Every row gives one point. Two turns around zero, p and q, are shown by what they do to some points. Where does a point land after both, in the order given? Backwards means that the second turn is done in reverse. Each puzzle has new turns, and all numbers are rounded.
In the rows, 128 means zero.

Turn p:
[144 116 176] => [179 119 135]
[106 176  79] => [ 66 159 148]
[125 133  96] => [ 99 137 117]
[120  94 162] => [159  91 126]
[145 120 127] => [137 134 113]
Turn q:
[116 174 156] => [ 88 166 127]
[109  93 105] => [149  98 156]
[106 106 155] => [148 149 157]
[127 110 121] => [143 117 134]
[182 158 103] => [112 110  66]
Where do these land?
p, then q: [161 134 181] => [137 142  67]
p, then q: [146 135 100] => [ 97 116 135]
q, then p: [104 146  89] => [131  79 131]
p, then q: [100  97 142] => [170 119 138]

Turn p:
[115  95 132 118  83 166] => [ 77 122 127 125 151 169]
[ 99 121  98 125 148 148] => [115  92 140 146 144 108]
[167 153 136 136 152 119] => [179 133 118 114 122 126]
[161 137 123 174 148  73] => [172 142  90 145  78 111]
[114 124 126 115 109 162] => [106 121 140 129 158 146]
[107 138  95  91  99 133] => [ 94 141 125 129 172 104]
[143 138 148 150 138 126] => [156 132 131 131 112 143]
[133 167 187 178 137  75] => [179 183 148 150  66 138]
[112  80 106  63 139 148] => [ 75  87 135  82 150 104]
Turn q:
[114 100 158 113 124 114] => [145 111 160 137 142 107]
[113 137 125 111 173 161] => [117 173 131 168 128 129]
[ 83  95  83 146  89 121] => [ 94  60 131 150 114 151]
[138 155 130 118  88 149] => [124 137 148  93 108 157]
[159 136 182 163 201 125] => [194 176  87 148 134  85]
[137 177  97 115  99 109] => [ 85 133 120  78 109 131]
[151  96 122 130 122 117] => [138 107 120 123 161 135]
Where do these land?
q, then p: [120  85 148  99 117 109] => [139 115 143 104  78 134]
q, then p: [115 153 109 141 134 129] => [108 140 123 151 144 123]
q, then p: [152 130 112 103 165 173] => [175 119 155 160 156 125]
p, then q: [151 165 123 144 168  72] => [126 114  99  54 147 123]
q, then p backwards: [103 121 171 117 102 139] => [106 144 161 133 168 133]
p, then q backwards: [129 120 183 178 103 116] => [112 155 124 145 119 199]
q, then p: [120 127  52 143 157 144] => [109  91 134 197 150 116]
q, then p: [134 123 126  98  78 142] => [116 118 169  95 134 153]

Turn p:
[128 118 129 146 114 137 147 164] => [127 149 105 151 120 126 105 145]
[143 133 118 111 145 119 147 132] => [147 143 152 124 116 137 126 131]
[124 116 102 113 101 130 139 139] => [102 146 135 143 111 137 113 115]
[145 132 170 126 115 120  62 110] => [139  70 125 142 161  94 140  97]
[140 192 159 144 125 113 144  67] => [139  53 148  87 132 154 120 161]
[143 116 112 132 142 145 147  97] => [134 128 125 123 110 165 155 128]
[127 114 109 144 129 102 143 137] => [115 146 142 145 123 128 137 155]
[105 136 134 133 127 144  31 152] => [116 123 103 134 208  89 129  81]
[144 116 108 105 156 149 166 131] => [154 164 133 118  96 157 134 121]
[ 82 108 139 126 126 122 154 151] => [106 157 110 113 104  96 120 146]
Turn q:
[121 174 151 141 150 132 104 133] => [125 166 107 123 121 146 116 167]
[160  92 124 102 136 146 136  88] => [ 82 114 140 148 108 108 134  92]
[122  85  90 100 147 134 133  86] => [104  76 125 138  89  99 135 107]
[126 155 120 154 107 134 142 139] => [144 144 122  91 144 136 125 122]
[156 106 103  97 152 112 141 116] => [ 87  85 133 141 135 114 127 125]
[104 141 145 114  99 119 145 144] => [160 131 153 124 134 144 101 126]
[152 123 120 146 119 107  71 107] => [119 129  78 156 130 158 155 114]
[ 90 129 162 164 111 118 174 170] => [192 155 153 114 163  99 109 138]
[122 147 138 134 131 150 107 170] => [140 154 143 117 129 149 150 162]
Where do these land?
q, then p: [160  85 161 109 124 112 135 147] => [146 112 101 114 138 116 155 179]
p, then q: [123 124 106 121  87 110 137 146] => [168 151 107 133 113 138 130 136]
q, then p: [159  97 134 143 170  97 181 127] => [126 147 161 117 150  83 173 168]
q, then p: [ 95 129 165 152 149 153 133 111] => [120 104 164 146 152 127  90 140]
p, then q: [121 141 142 155 143 117 103 154] => [113 114 114 135 151 118 134 166]
p, then q: [134 164 137  96  91 167 110 141] => [109 120  91 157  80 140 151 113]
q, then p: [113 168 105  94 111  99 129 108] => [116 136 101 145 141 129 147  70]
q, then p: [101 113 112 136 151 153 118 130] => [117 132 145 153 101 122 103 138]
p, then q backwards: [147 132  89 147 128 144 105  88] => [167 126 109 113  97 117  97 150]
